Every row gives one point. The window is the flat piece filled in between its corners: a triangle in 3 columns, a solid with four corners in 4, and so on. A path goes straight from each point to the next, and from the last back to the first. List the points from which the path goes on through the window.

Window:
[[-0.02 -0.28  0.82 -0.28]
 [-0.08 -0.24  0.06  0.22]
 [ 0.16  0.45 -1.17 -0.02]
 [ 0.19  0.16  0.34  0.18]]
Path:
(1): [ 0.27 -0.04 -0.52  0.30]
(2): [-0.61  0.10  1.29  0.11]
(3): [-0.36  0.33  0.01 -0.14]
(4): [ 0.16 -0.43  0.38 -0.20]
(5): [ 0.54 -0.36  0.14  0.60]
(6): [-0.37  0.31  0.81 -0.29]
(7): [-0.13  0.40  0.24 -0.03]
(8): [ 0.35 -0.14  0.24  0.31]
Through the window after points: 7

Window (6 x 6):
[[-0.32 -0.11  0.08 -0.16 -0.36  0.55]
 [-0.07  0.10  0.11  0.83 -0.10 -0.96]
 [ 0.10  0.38  0.05  0.16 -0.43 -0.30]
 [ 0.12 -0.23  0.22  0.36 -0.65 -0.21]
 [ 0.26 -0.21 -0.25 -0.49 -0.05  0.72]
 [ 0.91  0.74  0.71  0.34  0.93  0.06]]
Path:
(1): [-0.07  0.14 -0.14  0.53  0.04  0.21]
(2): [ 0.33  0.42 -0.25  0.32 -0.35  0.22]
(3): [-0.19 -0.21  0.73  0.20  0.32 -1.04]
(4): [-0.03  0.13  0.04  0.05 -0.09 -0.53]
(5): [ 0.22  0.14  0.08  0.56 -0.16 -0.12]
(6): [ 0.18  0.17  0.16  0.77 -0.14 -0.05]
(7): [ 0.26  0.43  0.77 -0.32  0.26 -0.32]
(8): [ 0.52 -0.31  0.55  0.03  0.21 -0.66]
(9): [0.45 0.74 0.32 0.53 0.22 0.29]
(10): [ 0.25  0.08 -0.04  0.16 -0.13  0.50]
(11): [ 0.16  0.03 -0.09 -0.88  0.26 -0.07]
(12): [-0.12 -0.41 -0.41 -0.94 -0.46 -0.39]
(13): [0.34 0.45 0.84 1.36 0.30 0.65]
(14): [-0.03 -0.16 -0.11  0.45 -0.51 -0.04]
(15): [-0.16 -0.02  0.15 -0.59 -0.35 -0.27]
(16): [ 0.33 -0.10  0.32 -0.20 -0.01  0.19]
Through the window after points: 2, 4, 8

Window:
[[ 0.22 -0.17  0.17  0.26  0.43 -0.17 -0.29 -0.25]
 [ 0.88 -0.05 -0.24  0.36 -0.23  0.12 -0.23  0.25]
 [ 0.10 -0.09 -0.85 -0.07 -0.01  0.25 -0.41 -0.14]
 [ 0.30  0.05 -0.19  0.08 -0.53  0.67  0.19 -0.52]
 [-0.24 -1.03  0.22 -2.45  0.16 -0.91 -0.70  0.34]
 [-0.17 -1.16  0.17  0.86 -0.45  0.48 -0.29  0.04]
 [ 0.23 -0.31 -0.27  0.34 -0.42 -0.61 -0.18 -0.28]
 [ 0.06 -0.28 -0.23  0.29  0.11 -0.28  0.40  0.37]]
Path:
(1): [ 0.26 -0.70 -0.09 -0.47  0.25  0.01 -0.17  0.00]
(2): [ 0.10  0.35  0.00  0.29 -0.25 -0.32 -0.48  0.21]
(3): [-0.04  0.11  0.22  0.75 -0.75  0.25 -0.25 -0.16]
(4): [ 0.63 -0.35 -0.59  0.36  0.11  0.06  0.05 -0.12]
(5): [ 0.45 -0.50 -0.51  0.26 -0.06  0.05  0.04 -0.22]
(6): [-0.06  0.07 -0.09  0.93 -0.39  0.26 -0.28  0.07]
(7): [-0.09 -0.12  0.01  0.26 -0.24 -0.01 -0.16  0.15]
(8): [ 0.57 -0.45 -0.24  0.11  0.10  0.24 -0.03  0.03]
(9): [ 0.36 -0.25 -0.61  0.08  0.03 -0.06 -0.06 -0.20]
(10): [ 0.09 -0.05 -0.09  0.11 -0.27  0.29 -0.46  0.55]
(11): [-0.22 -0.29 -0.16 -0.30 -0.52 -0.51 -0.40  0.60]
(12): [ 0.37 -0.63 -0.10 -0.43  0.10 -0.47 -0.15 -0.49]
Through the window after points: 9, 11

Window, 8 rows:
[[ 0.03  0.02  0.76 -0.53 -0.52  0.58  0.20  0.38]
 [-0.35  0.25  0.01 -0.07  0.07  0.64 -0.37  0.23]
 [-0.62  0.29 -0.74  0.15 -0.31  0.81 -0.04 -0.46]
 [-0.45 -0.18  0.61  0.05 -0.28  0.07  0.39  0.10]
 [ 0.55  0.21  0.22  0.98 -0.32 -0.28  0.05 -0.26]
 [ 0.42  0.58  0.20 -0.44  0.14 -0.42 -0.20 -0.42]
 [ 0.17 -0.25 -0.63 -0.23  0.40  0.08 -0.59  0.55]
 [ 0.12  0.30  0.60  0.03 -0.20  0.92  0.49 -0.56]]
Path:
(1): [ 0.38  0.72 -0.03  0.09 -0.13  0.05  0.45  0.04]
(2): [-0.27  0.06  0.33  0.04 -0.24  0.46 -0.06 -0.54]
(3): [-0.50 -0.38  0.31 -0.39 -0.15  0.48 -0.49 -0.05]
(4): [ 0.08  0.49  0.17  0.63 -0.31 -0.04  0.80 -0.16]
(5): [-0.35  0.67 -0.07  0.49 -0.23  0.19  0.58  0.51]
(6): [ 0.54 -0.34  0.33 -0.16 -0.14  0.17 -0.45 -0.15]
(7): [-0.46 -0.22  0.76  0.02 -0.31  0.55 -0.11 -0.95]
(8): [ 0.14  0.63 -0.11 -0.07 -0.13  0.23  0.30  0.44]
(9): [-0.40  0.79 -0.29 -0.07  0.09  0.89  0.45 -0.22]
(10): [-0.06 -0.38  0.04  0.23 -0.48  0.22 -0.55 -0.11]
(11): [-0.59 -0.24 -0.49  0.25 -0.32  0.68 -0.03 -0.85]
(12): [-0.29  0.96 -0.49 -0.11 -0.18  0.64  0.00  0.40]
Through the window after points: 3, 5, 9, 11

Window:
[[ 0.26 -0.23  0.08  0.07 -0.62 -0.33  0.28 -0.19  0.21]
 [-0.23 -0.56 -0.01 -0.14 -0.24  0.25  0.00  0.88 -0.38]
 [-0.71  0.12  0.37  0.15  0.21 -0.75  0.78  0.18 -0.61]
 [ 0.52  0.21  0.30 -0.10  0.77 -0.33  0.91 -0.44  0.43]
 [-0.48 -0.38  0.14  0.33 -0.09  0.50 -1.30 -0.05  0.68]
 [-0.63 -0.78  0.28 -0.57  0.47 -0.47 -0.02 -0.51  0.03]
 [-0.09 -0.39 -0.33  0.36 -0.21 -0.14 -0.20  0.09  1.36]
 [ 0.09 -0.28  0.26 -0.33  0.44 -1.42  0.28 -0.19 -0.22]
 [ 0.16 -0.79  0.69  0.03  0.05 -0.23  0.17  0.14  0.45]]
Path:
(1): [-0.15 -0.60  0.28  0.34  0.20 -0.27  0.05  0.08 -0.27]
(2): [ 0.02  0.06  0.31 -0.97 -0.10 -0.42  0.44 -0.03  0.22]
(3): [-0.28  0.09  0.29 -0.48 -0.28 -0.08 -0.30  0.06  0.13]
(4): [ 0.29 -0.65  0.11  0.69  0.03 -0.53  0.60  0.13  0.20]
(5): [-0.05 -0.68  0.47  0.37  0.66 -0.95  0.47 -0.44 -0.32]
(6): [ 0.05 -0.08  0.14 -0.64 -0.19 -0.61 -0.25  0.30  0.48]
(7): [-0.36  0.13  0.82 -0.18 -0.03 -0.66  0.38 -0.01 -0.12]
(8): [-0.24 -0.54 -0.66  0.42  0.21 -0.43  0.60  0.09 -0.29]
(9): [ 0.25 -0.67  0.09  0.43  0.49 -0.51 -0.30 -0.40 -0.14]
(10): [-0.58  0.16  0.23 -0.09 -0.28 -0.15  0.40  0.26  0.45]
(11): [-0.20 -0.04  0.19 -0.12 -0.03 -0.19  0.02  0.03  0.45]
(12): [ 0.32 -0.59  0.12  0.33  0.05  0.01  0.44 -0.30  0.03]
(13): [ 0.22 -0.49 -0.30  0.12  0.47 -0.86  0.12 -0.14 -0.27]
(14): [-0.41  0.05  0.60 -0.42 -0.26  0.34  0.41  0.27  0.42]
(15): [-0.24 -0.29  0.32 -0.46  0.18 -0.74  0.32  0.11  0.41]
(16): [-0.14 -0.57  0.21 -0.05  0.26 -0.56  0.03 -0.30 -0.16]
Through the window after points: 5, 7, 9, 15

Window (11 x 11):
[[ 0.19  0.84 -0.34  0.64 -0.63  0.04  0.61 -0.26  0.33  0.11 -0.27]
 [ 0.65  0.02  0.75  0.47  0.74  0.06  0.76  0.58  0.06 -0.69 -0.95]
 [ 0.01  0.10 -0.13 -0.23  0.16  0.20 -0.39  0.47  0.45 -0.01  0.47]
 [ 0.25  0.12  0.19  0.51 -0.34 -0.19 -0.09 -0.66 -0.32  0.61 -0.14]
 [ 0.22  0.02  0.45  0.41  0.11  0.31  0.23 -0.30 -0.30 -0.49  0.30]
 [-0.13  0.61  0.86  0.32  0.01  0.26 -0.72  0.20  0.31  0.17 -0.23]
 [-0.71  0.28  0.25 -1.39 -0.39 -0.36  0.19 -0.59 -0.60 -1.14  0.21]
 [-0.18  0.03  0.10  0.42  0.64 -0.25 -0.56 -0.29  0.25 -0.13  0.31]
 [-0.01  0.75  0.15 -0.71 -0.31 -0.01  0.60 -0.85  0.00 -0.09  0.41]
 [-0.34  0.53 -0.03  0.44 -0.17  0.20  0.63 -0.03  0.17  0.56  0.16]
 [-0.28 -0.10  0.30 -0.10 -0.04  0.57  0.00 -0.33  0.65  0.00  0.10]]
Path:
(1): [-0.64  0.09  0.10  0.38 -0.51 -0.58  0.21  0.31  0.50  0.49  0.46]
(2): [-0.26 -0.11  0.48  0.13 -0.76 -0.26  0.25  0.54  0.65 -0.81 -0.35]
(3): [ 0.41  0.77  0.03  0.09  0.83  0.49 -0.38 -0.86 -0.49  0.62  0.39]
(4): [-0.11  0.52  0.30 -0.13 -0.01  0.50  0.20 -0.13 -0.21 -0.14 -0.16]
(5): [ 0.20  0.20  0.43  0.64 -0.48 -0.49 -0.13 -0.27  0.67  0.27  0.28]
(6): [-0.04  0.29  1.23  0.23 -0.04 -0.88 -0.36 -0.39  0.39 -0.50  0.31]
(7): [ 0.01  0.06 -0.56  0.24  0.44  0.76  0.17 -0.21 -0.25  0.02  0.15]
(8): [-0.16  0.36  0.09 -0.09  0.26  0.20 -0.05 -0.35  0.04 -0.19 -0.11]
(9): [-0.20  0.08  0.46 -0.05 -0.12  0.09  0.22  0.05  0.16 -0.04  0.22]
(10): [-0.05  0.23  0.50  0.20 -0.47 -0.26  0.30  0.02  0.16  0.09 -0.11]
(11): [ 0.14  0.54 -0.23 -0.10  0.42  0.93 -0.27 -0.59 -0.14 -0.12  0.21]
(12): [-0.16  0.17 -0.06  0.24  0.39  0.21  0.35 -0.35 -0.15  0.11 -0.08]
(13): [ 0.15  0.44  0.69  0.45 -0.63 -0.54 -0.74  0.23  0.77  0.05  0.60]
(14): [ 0.11 -0.02  0.72  0.18 -0.32 -0.21 -0.12  0.16  0.96 -0.46  0.23]
(15): [-0.22  0.52  0.00  0.02 -0.02  0.22  0.13 -0.10 -0.08  0.16  0.02]
(16): [ 0.22  0.88  0.07  0.05  0.33  1.01  0.69 -0.63 -0.38 -0.02 -0.32]
Through the window after points: 6, 12, 14, 16

Window (12 x 12):
[[ 0.64 -0.38 -0.47  0.44 -0.51 -0.72 -0.03 -0.42 -0.19  0.21  0.33  0.60]
 [ 0.26 -1.14 -0.23  0.60 -0.84 -0.24 -0.42 -0.09  0.17  0.60  0.40 -0.14]
 [-0.41  0.61  1.53  1.31 -0.51  0.42 -0.50 -0.05  0.64 -1.54  1.71  0.52]
 [-0.19  0.58 -0.14 -0.38 -0.35  0.42 -0.30 -0.12 -0.21  0.56 -0.31 -0.05]
 [-0.05 -0.14 -0.39 -0.78 -0.52  0.23  0.14 -0.18  0.18 -0.13 -0.70  0.08]
 [ 0.39  0.20  0.20  0.36 -0.16  0.10 -0.10  0.14 -0.41 -0.49 -0.33 -0.20]
 [ 0.03 -0.56 -0.22 -0.63  0.28 -0.26 -0.43  0.21 -0.64  0.23  0.31 -0.03]
 [-0.16  0.06 -0.08 -0.16 -0.63 -0.49 -0.68 -0.46 -0.10 -0.22 -0.17 -0.22]
 [-0.03  0.02  0.15 -0.16  0.45 -0.57  0.11 -0.09  0.24  0.24 -0.08 -0.31]
 [-0.50 -0.23 -0.45  0.12 -0.06 -0.50  0.40  0.03 -0.36  0.06  0.58 -0.50]
 [-0.32 -0.17  0.03 -0.37 -0.39 -0.64 -0.03  0.54 -0.38  0.40 -0.31  0.13]
 [ 0.53 -0.45  0.33 -0.17 -0.85 -0.34  0.16 -0.64 -0.43  0.31  0.05 -0.04]]
Path:
(1): [-0.24 -0.31 -0.21 -0.03 -0.33  0.16 -0.24 -0.27 -0.16 -0.27 -0.40 -0.01]
(2): [ 0.17  0.09 -0.06 -0.64 -0.42 -0.40  0.07 -0.03  0.20  0.18 -0.03 -0.05]
(3): [ 0.51  0.10  0.02 -0.76 -0.23 -0.44 -0.01  0.44 -0.04  0.17  0.58 -0.23]
(4): [-0.11 -0.59 -0.16 -0.17 -0.05 -0.15 -0.37 -0.12 -0.46  0.15  0.04  0.04]
(5): [-0.10 -0.15  0.38  0.02 -0.14 -0.21 -0.03 -0.27 -0.37  0.02 -0.21  0.25]
(6): [-0.04  0.26  0.00 -0.15 -0.29 -0.08 -0.14  0.01  0.17 -0.22  0.35 -0.08]
(7): [ 0.40  0.13 -0.33 -0.51 -0.11 -0.41 -0.31  0.27  0.02  0.16 -0.19 -0.31]
(8): [-0.67 -1.04 -0.22  0.41 -0.91 -0.04  0.45 -1.00 -0.65  0.31 -0.08  0.27]
Through the window after points: 1, 3

Window, 14 rows:
[[-0.30  0.92  0.48 -0.33  1.24 -0.27 -0.57  0.31  0.88 -0.72  0.18 -0.09
  -0.30  0.16]
 [ 0.79 -0.48 -0.29  0.48 -0.22  0.06  0.41 -0.06 -0.53 -0.32  0.41 -0.01
   0.07 -0.10]
 [ 0.05  0.17  0.28  0.40 -0.09  0.74 -0.54  0.43  0.15  0.04 -0.10 -0.12
   0.14 -0.03]
 [-0.04 -0.61 -0.30 -0.03 -0.97 -0.17 -0.60  0.60  0.22 -0.43  0.15  0.26
   0.06  0.06]
 [ 0.14 -0.64 -0.50  0.62 -0.51  0.08 -0.27 -0.36  0.30  0.26  0.38  0.21
   0.37 -0.63]
 [ 0.12 -0.28 -0.36  0.09 -0.53 -0.05  0.20 -0.38 -0.53 -0.16 -0.56  0.30
   0.35 -0.50]
 [ 0.58 -0.08 -0.33 -0.81 -0.35 -0.21  0.67  0.30 -0.05  0.55  0.20  0.20
   0.04 -0.33]
 [ 0.02  0.21 -0.93 -0.88  0.58 -0.52 -0.04  0.46 -0.33  0.31  0.08 -0.71
  -0.05  0.00]
 [ 0.38 -0.08 -0.46 -0.53 -0.44 -0.08 -0.18 -0.20 -0.03  0.08  0.00 -0.45
  -0.79 -0.34]
 [ 0.28  0.25 -0.99 -0.22  0.41 -0.15  0.54  0.50  0.36  0.09 -0.36  0.01
  -0.56  0.10]
 [-0.14 -0.07 -0.43 -0.20  0.11 -0.52  0.31  0.55 -0.55  0.43  0.13  0.02
  -0.73 -0.60]
 [ 0.80 -0.55 -0.09  0.19 -0.17 -0.32 -0.28  0.44  0.17 -0.03 -0.39 -0.09
   0.12 -0.64]
 [-0.74 -0.08  0.58 -0.60  1.51  0.24 -0.21  0.45  0.96 -0.54 -0.12 -0.55
  -0.45  0.36]
 [-0.68  0.71  0.57 -0.05  0.88 -0.40  0.20  0.41  0.96 -0.38 -0.09 -1.08
  -0.24  0.33]]
Path:
(1): [ 0.36  0.64 -0.76 -0.11  0.00  0.32 -0.03  0.19  0.00 -0.69  0.77  0.08
 -0.34 -1.08]
(2): [-0.06 -0.37 -0.20 -0.28 -0.62  0.12  0.07  0.21  0.29 -0.44  0.47 -0.25
 -0.03 -0.62]
(3): [ 0.18  0.00 -0.25  0.17  0.27 -0.39 -0.41  0.18 -0.23  0.10 -0.72  0.35
  0.07  0.35]
(4): [ 0.01 -0.11 -0.43 -0.14  0.42 -0.51 -0.21  0.33 -0.28  0.24 -0.04 -0.10
 -0.36  0.00]
(5): [ 0.16  0.24 -0.48 -0.65 -0.11  0.07  0.29  0.27  0.14 -0.03  0.12 -0.56
 -0.17 -0.41]
(6): [ 0.34 -0.07 -0.40  0.28 -0.14  0.39  0.18  0.19 -0.13 -0.47 -0.34 -0.07
  0.40 -1.03]
(7): [-0.05 -0.20 -0.20 -0.22 -0.15 -0.30  0.02 -0.12 -0.11  0.03 -0.22  0.13
 -0.09  0.09]
(8): [ 0.02 -0.54 -0.17 -0.38 -0.11 -0.57  0.09  0.10 -0.05  0.37 -0.50 -0.30
 -0.18  0.27]
Through the window after points: 2, 4, 6

Window, 14 rows:
[[-0.62 -1.04  0.72 -0.06  0.14 -0.23 -0.04  1.33 -0.73  0.06  0.11  0.68
   0.52  0.18]
 [-0.56 -0.08 -0.14 -0.08  0.55  0.25  0.96  0.17  0.15  0.30 -0.03 -0.52
  -0.02 -0.20]
 [ 1.26 -0.47  0.23 -0.21 -0.09  0.29  0.26  0.78 -0.09  0.85  0.20  0.16
  -0.68 -1.01]
 [-0.67 -0.52  0.44 -0.46  0.14 -0.17 -0.09  1.19  0.20  0.14  0.13  1.04
  -0.21  0.21]
 [-0.16 -0.69  0.74 -0.13  0.17 -0.51 -0.54  1.00 -0.11  0.17 -0.58  0.53
   0.37  0.55]
 [-0.35  0.51 -0.30  0.20  0.06 -0.14  0.07 -0.13 -0.22  0.13  0.56 -0.46
  -0.04 -0.47]
 [-0.38  0.06 -0.29  0.56 -0.42  0.49  0.58  0.04  0.34 -0.07  0.40 -0.22
   0.28  0.12]
 [-0.38 -0.04  0.39 -0.22 -0.20  0.67  0.04 -0.36  0.03  0.21  0.56 -0.50
  -0.07 -0.16]
 [ 0.43  0.04  0.84  0.34 -0.05  0.29  0.09  0.32 -0.04  0.83 -0.15  0.37
  -0.35 -1.33]
 [-0.67  0.08 -0.67  0.01 -0.36  0.55  0.28 -0.06 -0.51  0.43 -0.44 -0.35
   0.02 -0.30]
 [-0.29  0.42  0.03 -0.16 -0.49  0.45  0.41  0.31 -0.14 -0.42 -0.14 -0.64
   0.04 -0.53]
 [-0.10  0.46 -0.28  0.19  0.45  0.99  0.20  0.27 -0.39  0.06 -0.08 -0.24
  -0.04 -0.23]
 [-0.16  0.50  0.53 -0.34 -0.32  0.03  0.50  0.01 -0.25  0.37  0.41  0.27
   0.43  0.18]
 [-0.12 -0.73  0.62 -0.52  0.08 -0.33 -0.26  0.32 -0.11 -0.27  0.03  1.13
   0.79 -0.14]]
Path:
(1): [-0.27 -0.12  0.39 -0.31  0.07  0.24 -0.11  0.54  0.32  0.32  0.15  0.01
  0.34 -0.55]
(2): [ 0.00 -0.09 -0.24  0.26  0.00 -0.23  0.61  0.11 -0.87 -0.11  0.09  0.48
 -0.58  0.17]
(3): [-0.50 -0.55  0.19  0.04 -0.28  0.42  0.59  0.27 -0.61 -0.63  0.26  0.58
 -0.29  0.32]
(4): [-0.12  0.24  0.19 -0.11  0.20  0.32  0.11  0.25  0.04  0.51  0.06 -0.18
  0.16 -0.39]
(5): [-0.12  0.06  0.11 -0.30  0.14  0.39  0.00  0.55 -0.43  0.67  0.08 -0.13
  0.41 -0.50]
(6): [-0.40 -0.28  0.18  0.31  0.20  0.01  0.30  0.23  0.19 -0.22  0.15  0.47
 -0.45  0.22]
(7): [-0.59 -0.35  0.20  0.27 -0.05  0.18  0.23  0.11 -0.48 -0.04  0.02  0.10
 -0.38 -0.10]
(8): [ 0.27 -0.04  0.30 -0.51  0.04  0.21  0.10  1.12  0.27  0.68  0.16  0.18
  0.35 -0.32]
(9): [-0.29 -0.69 -0.27 -0.03 -0.09  0.34 -0.24  0.20  0.12  0.41  0.22  0.11
  0.88 -0.81]
(10): [-0.19  0.32  0.46  0.08 -0.07  0.10  0.75  0.30 -0.04 -0.16  0.10  0.12
 -0.38  0.43]
(11): [-0.08 -0.41  0.41 -0.22 -0.09  0.21  0.11  0.49 -0.26  0.01 -0.07  0.16
 -0.37 -0.12]
(12): [-0.24  0.08 -0.02  0.28  0.29  0.22  0.35  0.82  0.34  1.20 -0.08  0.54
  1.01 -0.68]
(13): [-0.51 -0.18  0.28 -0.21  0.02  0.87 -0.28  0.89  0.18  0.33 -0.27 -0.11
  0.55 -0.41]
(14): [ 0.02  0.06 -0.08  0.31 -0.42 -0.54  0.98 -0.81 -0.23 -0.34  0.85  0.16
 -0.33  0.28]
(15): [-0.18 -0.39 -0.08  0.23  0.23  0.19  0.53 -0.09 -0.40  0.13 -0.34 -0.18
 -0.36 -0.42]
(16): [-0.40  0.55  0.25 -0.37 -0.25  0.65 -0.18  0.68  0.19  0.52  0.40  0.03
  0.56 -0.09]
Through the window after points: 1, 3, 9, 13, 15

Window (14 x 14):
[[-0.67  0.36 -0.94  0.37  0.21 -0.05  0.30 -0.13 -0.27  0.10 -0.06  0.09
   0.57 -0.19]
 [ 0.01 -0.29 -0.52 -0.46  0.02  0.83  0.32 -0.19  0.37  0.65 -0.05 -0.67
   0.05  0.17]
 [ 0.23  0.07  0.72  0.35 -0.69 -0.80 -0.35  0.19 -0.34 -0.28 -0.08 -0.44
   0.89  0.07]
 [-0.13  0.18  0.59  0.11 -0.95 -0.13 -0.04 -0.09 -0.27 -0.52  0.72  0.12
   0.50  0.36]
 [ 0.69 -1.01 -0.39  0.52  0.33  1.15  0.18  0.45  0.62 -0.06  0.55 -0.30
   0.26  0.17]
 [ 0.66 -0.44 -0.68 -0.67  0.19  0.25 -0.33 -0.57  0.66 -0.45  0.06 -0.31
   0.16  0.41]
 [-0.06 -0.73 -0.85 -0.54  0.05  0.05 -0.40 -0.09 -0.29 -0.21 -0.13 -0.48
  -0.43  0.70]
 [-0.97 -0.66 -0.08  0.20  0.12  0.01  0.41 -0.26  0.11  0.19 -0.09  0.19
   0.92  0.05]
 [-0.34 -0.55 -1.02 -0.51  0.13 -0.49  0.70 -0.43 -0.55  0.49  0.12  0.17
   0.29 -0.46]
 [-0.01  0.19  0.71  0.10 -0.58 -0.36 -0.10  0.61  0.04 -0.17 -0.19  0.69
   0.45  0.07]
 [-0.01  0.22  0.80 -0.38 -0.54 -0.25  0.29  0.48 -0.25 -1.17 -0.10 -0.39
   0.58  0.08]
 [-0.62  0.17  0.67  0.44 -0.22 -0.96  0.04  0.22  0.23 -0.28  0.46 -0.03
   0.13 -0.33]
 [ 0.08  0.30  1.29  0.12  0.14 -0.21 -0.33  0.09 -0.52 -0.46  0.29  0.09
   0.47  0.06]
 [ 0.16 -0.44 -1.01 -0.19  0.24 -0.09  0.88 -0.80 -0.09  0.14 -0.43 -0.27
  -0.27  0.72]]
Path:
(1): [-0.39  0.27  0.00  0.19 -0.09 -0.58 -0.03  0.07 -0.21  0.18  0.32  0.19
  0.84  0.17]
(2): [ 0.12 -0.12 -0.89 -0.26  0.13 -0.37  0.45  0.43  0.33  0.33  0.67 -0.43
  0.23  0.21]
(3): [-0.25 -0.46 -0.07  0.04 -0.18  0.35  0.05 -0.64 -0.27 -0.35 -0.57  0.04
  0.25  0.10]
(4): [ 0.16 -0.23  0.15  0.47 -0.53  0.02  0.25 -0.49  0.38 -0.29  0.12  0.09
 -0.13 -0.31]
(5): [ 0.01 -0.42 -0.09 -0.46  0.04  0.13 -0.06  0.30 -0.18 -0.01  0.25 -0.31
  0.54  0.55]
(6): [-0.07 -0.27 -0.51 -0.33  0.24 -0.07  0.10  0.04 -0.18 -0.12  0.29 -0.21
  0.33  0.41]
(7): [-0.03 -0.67 -0.44 -0.05 -0.21  0.04  0.19 -0.30 -0.12  0.06 -0.19 -0.11
 -0.14 -0.01]
(8): [ 0.34 -0.01  0.60 -0.26 -0.58  0.48  0.17 -0.43  0.08 -0.83 -0.36 -0.31
 -0.05 -0.21]
(9): [-0.41 -0.15 -0.16 -0.24  0.06 -0.78  0.12  0.90 -0.39 -0.41  0.36 -0.26
  0.81  0.60]
(10): [-0.53  0.46 -0.26 -0.24  0.37  0.14  0.56  0.30  0.48  0.49  0.36 -0.11
  1.11  0.54]
(11): [ 0.23 -0.81 -0.09  0.18 -0.30  0.00 -0.15 -0.10 -0.23 -0.52  0.06 -0.17
 -0.26 -0.05]
(12): [-0.25 -0.30 -0.17  0.19 -0.13  0.01  0.30 -0.10  0.06 -0.45 -0.21 -0.39
 -0.06 -0.34]
Through the window after points: 6, 8, 10, 12
